Rows are points. Before rounding, the points of a table are all equally far from one centre. They may lie mostly on one side of it. Where is the centre, to within rounding?

Points:
[[ 27 -36]
 [ 28 -32]
 [  0 -60]
 [ 28 -30]
 [ 22 -47]
 [ 23 -46]
 [ 28 -34]
 [ 28 -33]
 [ 10 -57]]
Centre: [ -3 -29]

Points (12 x 8):
[[ -7   6 -16   3 -55   4  10  31]
 [-22 -24 -23 -20 -40  17  18  18]
 [-20 -11  -1 -30 -16 -18  25  38]
 [ 30  15  -4  24 -38   8  14  17]
 [-12  -9 -29 -18 -26 -11  29  44]
 [ -9 -27   5  35 -36 -18  29  56]
 [-21  -7  -4  -6 -39 -25  15  47]
 [  8 -30 -32  41 -38 -13  -3  18]
 [ -5  32 -26  16 -38   1  48  26]
 [  4   1 -42   3 -45 -14   2   9]
 [ 17 -20 -20 -17 -29 -24  60  28]
 [ -6  -4 -22   5 -41  10 -11  18]]
Centre: [-12 -13  -3  19 -17 -13  35  -2]

Points (24 x 18):
[[ -3  21  -1  43  16  16   7   5  20   3  22 -29  -8  16  -4  -2 -32  10]
 [  3  17  19   9   2   6 -47  27  -6   6  20 -35  -9  -2  -5  20 -24  11]
 [  1  23  -4  11  10  14  -9  29  29  22   1   2 -24   1   5  -6 -36 -10]
 [  1  25   9  34   7   6 -10  44   8   6   3 -17 -24   1  14  35 -24  12]
 [  2   7   5  21  17   6 -22  30  18  -1   3 -13   2  10  -5 -21 -29  34]
 [  5  33  -4  26  14   8 -16  31   4  -2  -8 -10   3   0 -31  25 -22  15]
 [-16   4  21  25  18  23  -9  41  22   4  13 -29 -21  -9   6  13 -23   1]
 [-14  -5 -14  38  24  16 -20  17   2   8   8 -46   6   5  -1  -4 -32   0]
 [  3  14  10  -1  17   7   0  31 -11  11   7 -36 -29  -1 -23  20 -19   5]
 [ 13  25  11   8  21 -10 -31  46  10  13  17 -24 -14  21  -2  15 -21   4]
 [-25  14  -3   5   7   2  -6  49   3  13  20 -18   5  17  18  21 -41  -2]
 [-20  46  -4  14  23  -7 -22  24  28  32  12  -6   5   6   1  12 -24  -5]
 [  9  29   6  20  16   4 -32  39   7  -3 -31 -28   8   7 -10   2 -36   4]
 [  5   8  -3  20  20   5  -7  34  -4  23   7 -11 -13  46   7  25 -31  -2]
 [ -1  21 -17  27  -6  -6 -14  45  -3  24   3 -21 -24   4  -4  16  -9  16]
 [  0  22 -15   9  28  -6 -27  14 -23  -3 -22 -47  17  -8  -2  22 -22  17]
 [  1  46  27  23  20   8  -2  33 -12  -1  17 -10 -23  22  16  25   9  -9]
 [  5   1  -6  28  15   2 -21  40  16  20  11 -35  -5  28  -8  10 -22 -20]
 [ 22  10  -3  -4  17  25 -23  40  11  11   6 -44   6  10  17  29 -30   1]
 [ -7   3  10  14   9  -3 -11  60   6   6  19 -15 -17   4   0   9 -18   1]
 [  1  26  32 -12   7  24 -12  33  33  24 -23 -29 -15  30   6  17 -17  11]
 [ 11  24  13   1  21 -17 -38   5   3   3   6 -34 -34  11  25  13 -26  11]
 [-13  29  -6  10  14  12 -14  40  25  -1  -4 -27   2 -12  -9  21 -36  22]
 [-17  19  24  42  17  13 -16  31   4   6 -11 -35 -20   6  21  28 -30   4]]
Centre: [ -9  17   1   4   6   7  -9   8   7   1  -8 -21   3  13  14   9   3  -1]

Points (28 x 24):
[[  5  44  -5  -5 -13 -18  -5 -19 -16 -31  15  -3  10 -14 -16  17 -15  24
    0   2   0  -4  11 -14]
 [  5  37  15  -1  -8  -4  -9   6  -7 -30  19   1  15   5  -1   6 -32  20
   18   7  17  -8 -24 -17]
 [  4  32  11  -2   2 -19 -26  10 -34 -33  -6  -8   2  24  -2   3 -13  24
   -5   4  13  11  10 -18]
 [ 15  42  22  -8   7 -23 -23  -2 -20 -25   9   6  30  -4   1  19 -11  -6
    1  -8   7   9  17  -7]
 [  0  38   2   8   7  -5 -23   2 -15 -40 -11  -3  22   6  -5  21 -19  20
    0   1  -7  18 -11   1]
 [ -9  46  -4 -12  -5 -18 -12   9 -15 -36   6  -6  12  -9  -2  11  -5   9
   -1   3  26  -6  10   6]
 [  1  42   4  -6  -3 -35 -10   6 -19 -36  14  -3   7  22 -15  18 -12  18
  -27 -11   8  -7  13  -8]
 [ 15  41 -18  21  -8 -22  -5  14   5 -34   8   4  20  -2 -15  25 -29   4
  -11  10   4 -10   6  -3]
 [  2  42  14  11 -21 -18  -3  -3 -21 -28   8  -6  22  -1 -10  12  -5  25
   -9  -5   7  -3  -1 -22]
 [  8  12   9  -2 -36  -8 -11  12 -11 -22   2   5  10   2  10   4  -4   5
  -15  -4   9  13 -10 -26]
 [ 11  50   2   3   0 -17 -34  10   1 -32  -1 -14   8  -1 -12   6 -14  11
   -5 -15  -5  16  -3 -13]
 [ 23  60 -11   1   1 -21   4  16   0 -36   5 -24  18   9   9  11  -8   2
   -8  19  13   2  -3  -3]
 [  0  32   6   8 -10 -34 -17  13 -21 -30  17   8  15   0  -6  -5 -13  18
   -2  -1  14  13  -2 -10]
 [ 16  34  -7   0  -1 -30  -4  -8 -41 -39   5 -10  13 -12 -11  10  -9  -3
   11   8   1  12  13 -19]
 [  9  46  14  16 -13 -17  -9  11 -23 -47   0   4   0  10 -27   9 -17   9
  -14   4  16  14   9 -20]
 [ 16  56  18 -18 -17 -28  -5  11 -23 -43   4   0  14  11  -6   1 -18  13
  -18  -1  -1   9  -2 -25]
 [  7  31  27   4   4  -2 -20   3 -26 -29  -2  -5  24  15 -16  -4 -30  23
   -8   8   8  18   2 -22]
 [ 11  33  10   4   7 -32  -3  -2 -27 -33  13  12  10  -5   4  24 -26  16
  -11  11   7   7  -8  -4]
 [ 12  48   9  -1  -4 -20 -10   2  -4 -31  13 -14  17   3 -10   2 -32   8
    1  -9  -3  20 -12 -30]
 [  4  50   7  18 -16 -11   0   8   1 -33  -5 -18  13  -2 -29   9   7  16
  -12   4  -2  -9  14 -13]
 [  2  42   0  -5   9  -7   1  -2   5 -46  -5   6  17  20  -1   8   8  11
  -18 -16  -1  15  19 -21]
 [ -2  45  12   9   1 -16 -18  -8 -27 -39   8   7  -2   9 -34   0 -10  18
  -11   4   7  21   3 -19]
 [ 11  35  28  15  -6 -17 -33  12   5 -29   6   2  17  10   9   9 -16  -1
   15  10 -12   6   0 -11]
 [  1  46  12  -8  -6 -14  -3  17 -19 -30  16   7  16   0  -7   7 -31   8
    5  -7  16  16  -7 -15]
 [  2  47  15  -3 -14 -23 -11   3  -6 -26  -2   2  20  18  -4   1 -35  27
  -21   0   1   3  -3 -19]
 [  8  47  -5  13  -3 -19   2  14  -7 -25  12   4  13 -11 -15  24 -25   6
   -2   4  -8  14   6 -21]
 [  1  54  -2   3 -13 -29  -5  -4 -25 -27   6  -7   5   5 -25  12 -25   9
  -15  -4  10  10  -2 -17]
 [  5  33  15 -15 -13 -34   1   8 -15 -45  10 -11 -17   0 -17   4 -17   9
   -2  17   9   8   9 -15]]
Centre: [ 18  27   2  -7   3  -4  -5  -1 -10 -27   3   4   9  15 -14  -3  -7  -9
  -8  12  -5  -9  -4  -7]

Points, 29 rows:
[[-27   8  -1 -28  33 -48  21 -12  -9  -9   8  -8  20   8 -38 -34   0  11
  -18 -13 -14  -3 -14   4]
 [ -7  24  16 -32  37 -32  -2 -12 -11 -37  -1   7  11 -14 -25  -3  12  -8
  -20 -27 -15 -16   4  13]
 [-15  26 -14  -2  20 -48  -5 -11 -10 -35   7  -1  20  -2 -39 -21  -1  -2
  -16  16   7  15   3  24]
 [-22  21 -11  -7  25 -49   0 -14  -6  -5   3  -8  29  10 -31 -10  -7 -15
   15   0 -16  -2 -14   3]
 [-12   1 -22  -7  28 -51  15 -21  15 -24   9  -2   0   3 -59 -14   3 -11
  -22   3   4  -2  -2  10]
 [-22  17  -8  -9  22 -31 -14   4  12 -25  29 -11  19   2 -49 -39   5 -21
    9 -15 -25   0  -7  10]
 [-29   1  14 -30  20 -25  17 -12  -4 -11   9 -20   8   5  -1 -10  -2  -4
  -33 -14 -42   1 -14  -8]
 [-27  11   7 -12  23 -54  15 -19 -12  -5  -1   5   7   4 -33 -34 -22 -21
  -18   5 -11  -3  -5 -17]
 [-26   2  -7 -27  17 -33 -11 -23 -17 -37  -5 -14  12  21 -28 -15 -12  -7
  -16   3 -17  -1 -10  26]
 [ -8  14  11 -16  37 -44   1  -8 -24 -25   3  12  19 -17 -34 -24 -19  -1
  -22   3 -10  -7  -8  15]
 [ -3   5 -10  -9  34 -45  20 -18  15 -20 -23 -16  19   4 -34 -38   0 -15
   16  13 -10  -7  -4 -17]
 [-32   1   4 -27  32 -51  11 -12   0 -19   1 -19  25   2 -35 -31  -3  -3
  -20 -15  -5  12  -3  12]
 [-28  20   1 -20  26 -49 -10 -16  22 -15   3  -8  23  18 -46 -27   3   0
  -10  15 -22   8   7  -8]
 [-23  16  -2 -33  16 -40  12 -24   2 -22  19  11  -8  11 -38 -21  -8   1
  -18   8  -7 -23  -3  -4]
 [-29  22 -14 -16  27 -25   2  -3 -27  -7   2  -3  19  14 -45 -21 -14   4
    5  23 -39   3   1  23]
 [-26  33 -12  -5  29  -6  -1 -30  -6 -26   9 -12  18  -3 -39 -38 -22 -19
  -30   7  -4 -19  -8  15]
 [-13   8  -3 -20  32 -33 -11  -2   2 -12  18  -8  22  23 -57 -23 -20  -7
  -11   7 -33  -4 -11   0]
 [ -5   0   1 -22  38 -30  28  -8   7 -38  14  -1  16  -5 -42 -41   3  -9
   10 -13 -31 -14  -7  23]
 [-17  25   3 -25  17 -25  -6 -17  -9 -20   7 -23  19   5 -30 -47  26  -5
  -21 -16 -11 -10 -13  11]
 [ -8  -6  -4   2  32 -31   2   7  -6  -4   5  14   6  -3 -46 -60   7  -4
   -5  -4 -20 -18 -24  -7]
 [-14   3  12 -11  43 -41  11  -3 -10 -35   9  -4  15   2 -49 -26 -23 -21
  -29 -11 -14  28 -14  11]
 [-29  13  -3 -37  28 -29   2 -38  -1 -24  -3  -3  15  -6 -32  -8   1   2
  -30 -10 -28 -13  -5   1]
 [  2  -9  25 -21  26 -48 -10   2  -6 -25   8  -9  -6   8 -45 -28 -12   2
  -25   1 -21  10  -7  10]
 [-15  23  23 -10  32 -34 -18  -7 -12 -18   4 -23  12  10 -25 -37   4 -16
  -22 -17  -4 -16  -7  24]
 [-12   3   9  -6  40 -22   8 -18 -14 -16  24   0   9  -6 -48 -53  15 -13
   -9   4 -16 -12 -29 -12]
 [ -9  18   7 -28  24 -34  22  -1  -4 -18  18 -25  21  -4 -44 -25 -16 -18
   -5   7 -26 -13  -6   3]
 [-18  15  16 -17  30 -42  -3 -39 -11 -32  -1   4  17  14 -38 -28  -8 -28
   -2 -16 -20  -4  -1   7]
 [-39  14  10 -14  29 -43   1   0  15 -23   3  -1  17  13 -37 -23  -2 -18
  -15  -5 -27 -25  -8  -4]
 [-21  33  -1 -10  39 -25  28 -21   0 -24  -8  10 -27  -4 -39 -24  -8  -2
  -13  -4 -44 -27  -5  22]]
Centre: [-11   9  -2  -2  35  -2   7  -6   2 -15  -2   0  -7   5 -23 -23   3  -8
  -9  -2 -15  11   8   2]
